Rows are points. The ring and each string are closed loops that go straight from each point to the next, and from the last back to the first. Before rounding, they use only three directions, however many columns there are. Count how often each string passes through the ring. Passing back the other way cancels.

Ring (10 x 4):
[[ 2.34 -1.20 -0.04  0.14]
 [ 2.22  1.23 -0.74  0.45]
 [ 1.12  2.54 -1.14  0.86]
 [-0.45  3.05 -1.21  1.29]
 [-2.35  2.42 -0.90  1.66]
 [-3.42  0.88 -0.48  1.73]
 [-3.45 -1.26 -0.11  1.49]
 [-2.05 -3.12  0.17  0.95]
 [-0.15 -3.47  0.31  0.46]
 [ 1.19 -2.87  0.28  0.22]]
String (8 x 4):
[[ 1.85  3.16 -2.19  0.76]
 [ 1.72  3.96 -1.09  0.88]
 [ 1.17  3.00  0.87  0.90]
 [ 0.10  0.82  0.64  0.90]
 [ 2.35  2.44  0.98  0.56]
 [ 3.60  2.16 -1.74  0.23]
 [ 2.60  1.47 -3.13  0.38]
 [ 0.63  0.48 -2.54  0.73]]
Times through: 0

Ring (6 x 11):
[[ 1.99  0.99 -2.39  0.45  0.78  0.00 -0.98  2.64  1.48 -0.94 -0.91]
 [-2.32  3.26  0.25 -0.87  0.41 -1.39 -0.07  0.58  0.02 -1.31 -0.19]
 [-5.12  2.08  2.72  0.32  0.20 -1.82  0.88 -1.73 -0.67 -0.80  0.79]
 [-4.79 -0.71  1.98  1.99  0.78 -1.19  1.54 -2.40 -0.35 -0.72  1.07]
 [-1.75 -2.28 -0.58  2.66  1.32 -0.17  1.10 -0.87  0.65 -0.84  0.47]
 [ 1.49 -1.55 -2.22  2.14  1.14  0.39 -0.22  1.47  1.55 -0.68 -0.41]]
String, 19 rows:
[[-2.60 -0.05  1.53  1.75  0.36 -0.88  0.42 -0.83  0.26 -0.28  0.53]
 [-3.10 -0.75 -0.29  1.52  1.32 -0.73  1.35 -1.19  0.11 -1.35  0.50]
 [-2.57 -1.10 -1.06  1.57  1.57 -0.52  1.39 -0.91  0.28 -1.54  0.36]
 [-1.49 -3.20 -2.06  2.81  1.99  0.14  1.59 -0.88  0.77 -1.43  0.38]
 [ 1.50 -3.88 -1.49  3.95  1.13  0.79  0.07  0.62  1.78  0.02  0.04]
 [ 2.14 -1.94 -0.43  3.12  0.30  0.47 -0.98  1.55  1.84  0.56 -0.24]
 [ 1.96 -0.87 -0.83  2.23  0.37  0.26 -1.01  1.84  1.68  0.14 -0.42]
 [ 0.03  0.07 -1.67  1.00  1.06 -0.23  0.00  1.09  0.97 -1.11 -0.34]
 [ 0.72  0.45 -3.59  0.19  1.64 -0.06  0.12  1.82  1.09 -1.96 -0.76]
 [ 1.73  1.55 -3.76 -0.45  1.34 -0.07 -0.57  2.81  1.30 -1.85 -1.13]
 [ 2.41  3.31 -1.98 -0.90  0.21 -0.39 -1.82  3.63  1.42 -0.87 -1.29]
 [ 0.00  2.72  0.32 -0.11 -0.10 -0.86 -1.14  1.77  0.79 -0.39 -0.49]
 [-1.55  1.48  0.16  0.42  0.49 -0.90 -0.04  0.44  0.41 -0.86 -0.06]
 [-2.66  1.49 -1.10 -0.20  1.27 -1.03  0.87 -0.09  0.03 -1.93 -0.03]
 [-4.96  3.33  0.32 -1.32  0.99 -1.89  1.21 -0.98 -0.81 -2.20  0.27]
 [-6.48  3.67  4.06 -0.51 -0.24 -2.46  0.83 -2.13 -1.20 -0.76  0.95]
 [-6.72  2.13  3.06  0.14  0.43 -2.15  1.57 -2.70 -1.17 -1.18  1.10]
 [-7.42  1.19  5.61  1.54 -0.35 -2.25  1.40 -3.68 -1.22  0.07  1.69]
 [-5.08 -0.01  4.36  2.30 -0.23 -1.51  0.84 -2.57 -0.43  0.38  1.31]]
Times through: 3
